Rows are points. Each copy is the shape, with its points in the same order, turned, moved and blurred by noise. Some copies are also mirrored. Which?
In the rows, zero is written as 128.

Shape:
[[ 85 133 120]
 [147 134  84]
 [149 120 174]
 [155 172 142]
 [145 115 165]
 [135 117  46]
 [ 86 111 130]
 [135 132  97]]
Copy 1 (8 x 3):
[[ 95 153 139]
 [127  84 133]
 [173 160 104]
 [179 133 151]
 [162 154  89]
 [ 94  62 136]
 [101 157 113]
 [119 100 139]]
Copy 1 is: mirrored
Copy 2 (8 x 3):
[[102 109 141]
 [124 135  78]
 [162 168 157]
 [119 187 119]
 [160 158 151]
 [127  97  56]
 [121 102 154]
 [130 134  98]]
Copy 2 is: only turned
Copy 3:
[[ 77 129 136]
 [108  73 109]
 [146 136 178]
 [153 128 111]
 [140 129 173]
 [ 73  41 119]
 [ 76 133 158]
 [106  91 129]]
Copy 3 is: only turned

Shape (10 x 4):
[[112 129 167 115]
 [122 184 148 177]
 [164 128  80  79]
 [138 144 107 157]
 [117 121 100 106]
 [132  62  96  53]
 [152 139 134 167]
 [129 131 182  98]
 [118 155 145 146]
 [120 116 174 127]]
Copy 1 (10 x 4):
[[120 117 158 164]
 [159 149 189 102]
 [107 167  69 156]
 [145 139 122 108]
 [102 126 110 134]
 [ 73 103  52 186]
 [172 129 134 124]
 [129 119 162 191]
 [136 128 168 128]
 [137  92 157 170]]
Copy 1 is: mirrored
Copy 2:
[[ 87 109 136 117]
 [ 96 184 142 153]
 [177 113  82  96]
 [145 152 133 148]
 [154 114 136  98]
 [171  37 112  83]
 [130 149 125 169]
 [ 80 107 110 118]
 [102 149 139 133]
 [ 90  98 136 137]]
Copy 2 is: mirrored

Shape (12 x 6):
[[153 140 152 121 106 101]
 [134  89 195  89 137 133]
 [147 150 116 146 127  54]
 [114 147 116  88 137 158]
 [117  99 135 124 126 137]
 [135 147 126 147 141 170]
 [105  79 205 142 130 145]
 [100 106 124 149 131 151]
 [129 137 210  61 141 149]
 [123 135 118 125  98 162]
 [ 35 148 109 107  63 155]
 [116 109 149 147 116 164]]
Copy 1, 12 rows:
[[148 109 165 130 103  96]
 [145  94 173  51 117 123]
 [183 152 146 164 104  96]
 [ 85 135 127  98 123 111]
 [129 114 142 104 110 150]
 [ 96 103 128 139 150 134]
 [149  87 194  73 137 170]
 [119 123 138 120 128 174]
 [107 105 191  44 134  82]
 [ 92 107 140 129 103 138]
 [ 52 174 178 129  65 170]
 [113  95 156 120 124 161]]
Copy 1 is: mirrored
Copy 2:
[[157 123 143 152 137 112]
 [122  87 168  97 148  71]
 [160 153  84 173 123 112]
 [123  77 122 108 142 166]
 [134 111 137  85 113 124]
 [126 140 142 102 156 172]
 [ 91 129 185  79 125  82]
 [115 132 131  82 105 147]
 [105  59 175 127 183  93]
 [144 112 152 112 116 174]
 [ 92  72 141 127  47 188]
 [122 137 164  88 118 141]]
Copy 2 is: mirrored
Copy 3, 12 rows:
[[164 134 142 155 127  98]
 [165  81 152 100 164 130]
 [152 198 138 152 143  85]
 [130 130 104 104  87 126]
 [132 139 155 106 123 149]
 [148 140 109 151 100 176]
 [135  88 159 124 187 164]
 [110 146 152 122 119 170]
 [172  58 105 102 139 117]
 [125 126 148 141  84 148]
 [ 31 102 140 124  74 112]
 [124 113 149 140 116 174]]
Copy 3 is: mirrored
Copy 4:
[[131 139 132 141 127  79]
 [142 180 179 165 130 138]
 [119  92 110 149 165  64]
 [116 120 146 101 106 152]
 [126 145 116 152 128 150]
 [159 106 112 129  90 143]
 [145 169 146 211 104 152]
 [126 124 100 160 111 162]
 [137 164 218 141  98 128]
 [122 139 102 117  88 134]
 [ 30 131 102 130  62 150]
 [139 145 108 161  92 150]]
Copy 4 is: mirrored

Shape (14 x 9):
[[134 116 154 103 155 166 104 118  95]
 [169 143 155 151 118  97 110 131 146]
 [ 82 164 135 104 132 117 156 148 103]
 [105 148 108  55 158 169  92 124 159]
 [109 125 180 138  99  96 158 171 146]
 [127 129 129  71 171 171  97  84 106]
 [ 95 141  85 117 101 143 138 130 137]
 [149 128 138 118 126  99 175 171 151]
 [ 86 136  77  69 139 171 142  99 166]
 [122 133 168 163 152 105 181 129 153]
 [171 106 167 120  96  80 136 126 123]
 [149  97 161 143 197 134 119 171  94]
 [171  78 176 129 148 150  85 107 139]
 [ 87 111  96  82 124 100  90  80 136]]
Copy 1:
[[ 90 144 175 122 131 114  99 111  78]
 [160 105 154 149  90 115 103  97 141]
 [128 189 143 130 144 119 163 125 139]
 [ 62 137 156  94 191 137 102  93 148]
 [176 137 191 131 106 120 169 137 150]
 [ 49 140 142 109 157 115 103  92  92]
 [110 136 119 105 145 139 124 164 157]
 [175 112 158 155 154 118 158 131 144]
 [ 65 119 114  78 186 151 138 131 146]
 [149 113 157 161 104 157 183 113 118]
 [158  96 158 133  96  66 137 114 127]
 [113 131 200 198 139 124 115 124  76]
 [103  77 200 130 104 111  91 101  86]
 [ 48 121 127 110 123  87 132 124 169]]
Copy 1 is: only turned
Copy 2:
[[105 134 154 148 156 168 119 105  83]
 [ 94 128 128 138 106  77 143 100 116]
 [ 84 152 111 142 137 148 139 191 110]
 [ 69 148 190 122 133 193 103 133 152]
 [ 84  86 107 132  92 103 142 177  92]
 [110 162 181 127 162 194 122 103 102]
 [126 131 132 127 137 142 111 175 167]
 [ 83 106  86 124  88 132 145 138 124]
 [112 135 170 107 144 202 123 159 180]
 [ 86  90 102 130 136 119 196 142 116]
 [127 124 113 103  85  99 140 112  75]
 [ 65  98  93 154 171 140 117  86  75]
 [114  89 171 123 137 133 124  61  82]
 [109 164 174  62 158 132 106 156 125]]
Copy 2 is: mirrored
Copy 3 (14 x 9):
[[128 123 189 119 158 133  95  90 115]
 [144 140 135 148 133  85 130 155 152]
 [ 68 135 142 141 136 156 162 116 115]
 [ 98 104 180 103 212 186 136 104 168]
 [116 114 126 162  92 141 150 161 118]
 [123 110 184  96 197 146 115  65 135]
 [105 145  99 120 156 180 129 112 149]
 [139 103 112 154 148 143 167 159 102]
 [113 118 133 103 188 216 148  79 166]
 [145 121 137 198 114 136 169 117 118]
 [153 107 125 112 110  86 139 145 123]
 [128  99 169 183 168 117  89 128  73]
 [187  95 181 130 154 109  80 119 141]
 [ 86  93 130  99 157 136 113  79 195]]
Copy 3 is: only turned

Shape, 15 rows:
[[ 99  71 114 124  63 110 134 143  99  93  95]
 [137 156 135 110 144 140 117  73 172  93 148]
 [117 171 102 142 135 135 188  68 169 130 190]
 [153 155  92 125 152 139 106 165 126 130 104]
 [138 110  96 164 113  74 160 163  86 158  74]
 [104 158 105  87 129 112 137 124 166  91 124]
 [101 192 106 130 140 172 116 128 132 112 131]
 [123 168 100  94 166 172 140 156 149  84 131]
 [ 84 108 134 143 118 130 161  96 180 126 134]
 [124 142  72  84 129 152 108 147 114 136 131]
 [ 78 167 126  95 129 147 118 118 192 128 172]
 [157 111 141 177  89 110 191 146 166 155 157]
 [109 156  77 138 153 128 102 150 142 100 164]
 [ 79 114 144 110 154 136 153  92 156 119 180]
 [114  67  67 136  98 128 126 161 133 125  73]]
Copy 1, 15 rows:
[[ 97 117 112 135  42 126 120 159  79 148  96]
 [124  67 146  74 150 110  83 106 153 144 107]
 [110  90 133 109 137  69 105  69 190 134 167]
 [166 130  95 107 157 151 119 158 124 132 121]
 [148 165 105 185 112 111 159 140  77 144 114]
 [ 98 108  99  89 131 115 104 122 155 116  83]
 [119 121 106 103 152 155  68 133 167 141 143]
 [117 103  92  74 150 173 109 123 158 102 129]
 [ 90  67 147 147 107  99 119 126 163 133 119]
 [127 119  63  82 135 132 117 165 133 156 137]
 [ 81  90 129  81 146 104  94 155 204 132 121]
 [147 126 182 143  86  87 178 121 156 127 147]
 [131 118 101  92 145 110  79 159 139  92 148]
 [ 57  62 145 101 140  96 116 126 150 129 147]
 [143  95  74 159  70 133 139 179 104 131 102]]
Copy 1 is: only turned
Copy 2:
[[118  55 163 131 108 116 133 145  48 137 138]
 [ 60 108 125 139 137 148 125 100 178  91 145]
 [ 80 146 109 113 125 177 194  65 158 123 174]
 [136 119  73 160 143  80 126 122 130 110 134]
 [171 114 126 165  97  75 148  90  60 165 123]
 [ 66 113 131 135 158 100 161 129 138 125 146]
 [ 80 140  71 154 169 137 137 123 117 103 154]
 [112 125  95 132 194 113 152 140 146  85 146]
 [ 85  89 152 174 130 175 178  99 126 133 144]
 [114  99  73 119 160 109 124 141 127 148 140]
 [ 50 122 106 164 154 159 169 150 173 135 168]
 [154 123 136 157  49 153 206 113 129 119 148]
 [ 97 106  77 150 152  98 142 117 141 116 203]
 [ 94 110 149 151 158 187 150 111 159 140 181]
 [138  31 111 155 132  89 159 126  77 142 117]]
Copy 2 is: only turned

Shape (15 x 12):
[[156 145 113 105 101 114  89 138 144 161  87 101]
 [107  96  95  86 142  67  98 177 131 158  61 156]
 [159  50 141 117 121 141 108 191 129 121 115 118]
 [ 99  83 105  88 179 122  99 121 148 107 169 172]
 [141  99 160 152 111 135 101 149 128 125 131 175]
 [182 156  85 137 132 138 146 155 141 185  84 133]
 [175 128 165 132 122  85  82 139 135 150 155  89]
 [160  98 146 137 172 131 137 100 167 124 113 137]
 [119  88 117 120  86  99 153 177  78 148  85 136]
 [153  99 128 214 150 151 117 139 126 177  98  90]
 [156 112 104 137 125 116 108 141 111 118  92 156]
 [101 112 152 129 117 124  90 157  95 128 154  76]
 [126 102 180 117  60 141 192 131 120 164 116 129]
 [134  50 121 117 139 122 107 110 135 134 138 168]
 [107 117 105 123  82  88 163 155 162 160 101  89]]
Copy 1:
[[125 140  74 108  86 142 105 158  91 133 139  78]
 [119 123  58  56 131  90  64 149 148 151 115  86]
 [145  50 116 127 149 144  69 151 109 133 107  63]
 [134  84 120 103 142 125  81  67 156 128 141 166]
 [128  91 138 152 127 109  88 157 112 134  85 131]
 [165 140  39 148 120 140 140 179 127 154 124  91]
 [151  99 114 142  90  99  92 135  50 120 162  92]
 [146  93 108 123 146 125 154 103  88 146 107 122]
 [135 107 124 100 140  98  99 203 162 125 124  57]
 [138 145 104 189 179 124 130 135  79 154 118  51]
 [146 118  92 120 133 117 105 151 127  98  90 102]
 [129 122 166 127 143 131  60 151  89 115 174  92]
 [121  86 172 124 108 126 162 208 136 169 136  87]
 [124  79 128 124 123 112 110  88 152 134 104  99]
 [ 78 107  90 101 131 111 135 191 122 146 178  73]]
Copy 1 is: mirrored
Copy 2, 15 rows:
[[153 128 142 123 133  94  71 134 123 168  89  88]
 [123 122 109  71 182  93 105 144  72 151  54 140]
 [132  73 161 126 152 112  99 223 121 129  89 134]
 [147 103 133  94 186 130 112 136 106 105 169 188]
 [104 103 181 117 104 117 114 166 119 146 124 167]
 [186 163 131 147 118  95 106 145 146 177  55 144]
 [157  81 164 143 122  80 119 153 106 177 147  87]
 [169 107 191 126 151 115 149 128 149 114 112 145]
 [102 124 106 122 114 137 126 189  84 137  56 121]
 [138  75 167 204 130 120 130 130 151 175  58 145]
 [127 129 149 134 123  93 103 148 103 118  86 152]
 [101  86 135 170 157 138 103 168 102 164 148  98]
 [125 129 149 108  79 190 148 186 143 149  94  90]
 [152  72 153 100 135 139 115 146 106 105 118 173]
 [126 117  81 109 129 119 136 150 157 153  76  81]]
Copy 2 is: only turned
Copy 3, 15 rows:
[[146 120 161 133 116 118  74 150 108 162 112  86]
 [ 65 121 161 113 164 100  60 162 180 154  93 139]
 [108  29 122 129 143 141  98 151 122 117  99 124]
 [ 92 121 112  62 133 143 104 102 128 128 174 176]
 [104  72 143 164 152 138 126 144 117 161 158 168]
 [176 124 121 127 160  88 119 186 131 178  98  98]
 [149  78 185 130 115  89  93 135  68 130 146 113]
 [175  99 134 122 167 130 115  91 139 131 145 145]
 [ 66  90 140 169 116  96 140 139 158 156  64 137]
 [134  87 136 160 204  98 152 108  91 164 110  64]
 [116 108 103 152 138  98  90 136 133 156 125 146]
 [ 76 100 158 137 112 118 138 126  59 114 122 117]
 [141  88 182 166 103 155 198 121 141 167  90 145]
 [102  70 129 106 134 132 100  91 137 161 148 148]
 [126 124 185 135 105 100 143 147 178 136 112  81]]
Copy 3 is: only turned

Shape (18 x 12):
[[154 126 116 130 116 180 128  80 162 135 112  79]
 [107 153 183 123 156 130 160 180 126 155 136 151]
 [111 133 172 156 102 122 178 140 123 170 137 108]
 [113 122 161 126  93 104 177 144 140 127 141 111]
 [107 135 178 134 121 123 176 120 108 131 146 116]
 [154 129 167 133  97  77 140 144 106 119 118 116]
 [113 104 188 130 116 163 129 110 113 165 133 128]
 [149 122 147  57 132 181 121  58 151 127 109  99]
 [ 99 139  71 114 124 103  98 184 122 133 101 155]
 [139 141 108 134 100 104  94 201 198 145  97 136]
 [ 80 104 173 111 139  51 161 120 119 158 126 115]
 [151 148 106 111 153 170  75 130 163 135 113  57]
 [ 80 196 100 100  89  80 104 185 164 122  85 124]
 [ 93  95 193 124 115 120 122 137 101 136 161  97]
 [100 108 161 130 128 133 145 133 150 102 133 112]
 [157 121  82  70 123 134 102 100 160 123 152  86]
 [159  69 104  90 170 189  89 109 125 114  83  75]
 [100 168  97 124 160 101  67 137 160 114 108 157]]
Copy 1:
[[158 114 121 113 121 105 105 119 138 184 117  69]
 [117 128 142 103 119 139 200 147  92 132 122 170]
 [120 115 193  88 131 134 165 105 121 163 125 144]
 [113 107 173  97 111 109 158 101 140 123 148 134]
 [110  97 165  86 131 140 142 110 113 147 148 135]
 [117 112 202 134  95 120 129 123 119 107 132 124]
 [137  86 157  68 138 151 138 146 133 150  86 137]
 [150  68  91  85  92  88  84 137 116 167 100  81]
 [153 162 130 171 116  86 134 101 121 109  82 190]
 [147 176 139 167  97  74 192 122 153 113  80 124]
 [126  81 192  85 159  75 145 112  93  97 133 162]
 [144 117  96 176 135  85 120 146 126 188  90  76]
 [ 86 167 129 171  84  54 160  68 105 103  74 146]
 [ 97  67 178 111 154 130 145 138 132 131 107 148]
 [120  91 125 107 139 123 151 116 142 115 133 113]
 [143 106 105 144 106  49  78 143 152 162 122 116]
 [215  61  88 166 133 114  87 144 120 155 103  91]
 [131 184  99 153 149  75 117 119 105  96  80 139]]
Copy 1 is: only turned
Copy 2:
[[165 149 167 100 129 161 163 119 188 125 136  98]
 [128 111 110 109 148 114  95 209 111 125  94 121]
 [149 116 139 138 157 144 101 172 118 172 129 111]
 [133  95 139 136 115 119 115 169 132 171 138 115]
 [138 101 153 140 128 115  98 154 122 148 104  96]
 [105 130 132 120 103 103 115 142  91 158 150 110]
 [113 116 131 131 148 190 111 169 126 118 115  99]
 [114 136 172  69  93 167 150 125 205 110 105  75]
 [156  89  62  66 102 109 162 152 106 146 123 142]
 [153 132  74  57 115 118 155 180 138 178 187 172]
 [ 86  90 107 144 113 114  98 161 137 196  74 107]
 [161 171  93  47 144 131 156 123 190 118 136  86]
 [174  87  60  48  66  95 113 173 134 183 149 125]
 [ 94 101 111 160 142 142  98 146 132 136 133  83]
 [130 118 121 141 115 119 137 173 166 125 127 108]
 [118 108 128  54 128 108 153  96 205 128 132 118]
 [109 160 111  78 123 140 226 121 180 109 111  69]
 [147 140  53  67  63 118 133 140 147 117 107 157]]
Copy 2 is: mirrored
Copy 3 (18 x 12):
[[143 106  85 104  67 140  96  85 132 136  98 120]
 [100  97 147 133 168 153 113 177 132 102 168 130]
 [103  90 136 146 109 102  94 162 145 142 178 104]
 [ 89 109 150 101 112  82 100 146 135 126 155 111]
 [ 97  89 139 136 103 112 125 148 115 119 184 106]
 [102 137 173 140 110  93  99 146 113 105 122  91]
 [117  56 144 162 104 129 117 119 120 133 142 137]
 [158  79 137  82  82 169 115  61  86 125 114 116]
 [145 186 145 113 168 119 134 140 156 134 110 170]
 [133 153 141  96 156 117  64 175 173 119  75 156]
 [105 114 202 134 125 102 113 106 162  89 190  99]
 [133 153  79 112 117 175  68  74 120 117  97 136]
 [129 204 178  70 126 146  91 176 164 150 129 171]
 [ 80  98 161 162 118 100  97 103 107 114 159 147]
 [ 84 100 134 108 104 113 118 130 134  91 142 139]
 [167 140 113  74 103 111  92  62  96 115 115 134]
 [114 117  98 115 126 164 130  22 117 119  61 126]
 [163 189 150 115 123 166 125 143 154  74 110 185]]
Copy 3 is: only turned

Shape:
[[151 124 133 141 112  80 153 177 154  87 151 139]
 [ 72 113 158 129 123 140 160  87 128 147 167 128]
 [ 93 116  49 184 108 117 111 122 172 129 164 142]
 [ 90 123  82 133 131 101 139 137 103  99 160 135]
 [183 103 120 131 114 161 106 136 139 126 123 112]
 [131  97 144 130 107 174  98  99 154 144 171 119]
 [157 124  87 134 144 119 155 158 162 134 123 137]
 [124 128 168  85 188 165 132 172 166 136  99  81]
 [173 146  86  69 122 101 117  93 118 145 198 108]
 [181 107  92 119 118  96 105 162 103 132  98 183]
 [180 160 112 177 140 133  54  57  93 147 140 140]
 [107 137 142 107  64 174 138 118 118 129 121 152]
 [168 102 103 151 140 175 172 185 153 121 117 133]
 [167 118 121 123 151 179 137 182 178 140 180 140]
 [120 110 123 170  57 138 137 171 136 151 159 119]]
Copy 1, 15 rows:
[[ 94 112 191 143 111  77 132 111 135 138 117 135]
 [ 87 130 110  78 134 139 110 118 113 120 195 132]
 [125 103 179 123 117 103 195 169 114  95 212 118]
 [ 99 123 143  85  96  75 170 134 129 109 155 159]
 [141  98 135 140 110 137 129 172 156 133 111  96]
 [131 126 119 111 134 138 103 168 155 123 179  83]
 [133  94 176 123 112 135 183 113 142 134 119 122]
 [155 142  92 121 165 130 148  97 126 190  89 106]
 [128 104 108 128  50 108 146 100 213 110 170 109]
 [148  84 174 136 100 126 147 164 179 117  99 191]
 [133 160 112 170  62 177 136 198 166  69 162 149]
 [150  87 121  86 119 128  75 137 108  94 145 134]
 [136  96 190  97 129 145 159 141 123 151  84  92]
 [160 136 188 100 134 132 145 123 167 153 124  66]
 [133  91 177 105  93 109 107 163  93 163 173 115]]
Copy 1 is: mirrored
Copy 2:
[[ 80 108 131 133 168 133 161 114 176 107 200 112]
 [112  81 185 130 134 118 139 146  92 148 118 144]
 [ 73 113  99 143 143 143  98 105 101 187 178 106]
 [109 134 144 153 182 154 144 112  92 135 190 117]
 [118 128  91 108 132 143 117 117 166 106 138 139]
 [118  99 133  89 108 121 106 128 130 135 129 173]
 [ 99  79  95 130 163 146 129 116 153 120 146  81]
 [175  61 111 123 176 152 159 178 196 128 124 138]
 [149 100 123  41 135 139 144 103  73 106 192 104]
 [116 149  73 143 167 115 120 105 135  55 172 100]
 [170 182 103  95 107  91 106  63 121 163 123  94]
 [116 125 171 113 158 129  74 164 124  89 125 138]
 [ 92  85  98 151 161 183 127 106 186 107 125 110]
 [113  34 117 107 135 163 112  87 191 111 153 138]
 [ 79 116 153 161  93 167  95 146 145 112 173 128]]
Copy 2 is: mirrored
Copy 3, 15 rows:
[[ 80 109 106 103 143  99 100 109 154 137 138  89]
 [131 124 178 150 113 127 198 128 144 175 145 120]
 [137  92 144  90 101 191 159 106 148  82 163  75]
 [ 69 125 145 130 114 164 159 112 141 105 119  91]
 [135 110  95 103 111  96 135 151  88 120 137 128]
 [139  96 154  95  84 116 182 147  99 158 153 146]
 [125 138  95 101 128 111 139 135 160  97 140 100]
 [135 163 158 121 132  53 125 171 154 108 113 168]
 [ 98 181 114  74  83 124 193  82  97 159 103 112]
 [ 86 151  58 103 154 170 109 149 102 116 133 129]
 [141 177 118 113  93 164 151  86  34 117 209 148]
 [124  86 113 162 116 151 175 124 127 152 112 180]
 [129 110  71 133 123  91 142 182 158  86 145 112]
 [104 108  95  72  81  79 162 161 167 108 168 147]
 [124  71 110 135  67 150 121 143 153 159 146 104]]
Copy 3 is: only turned
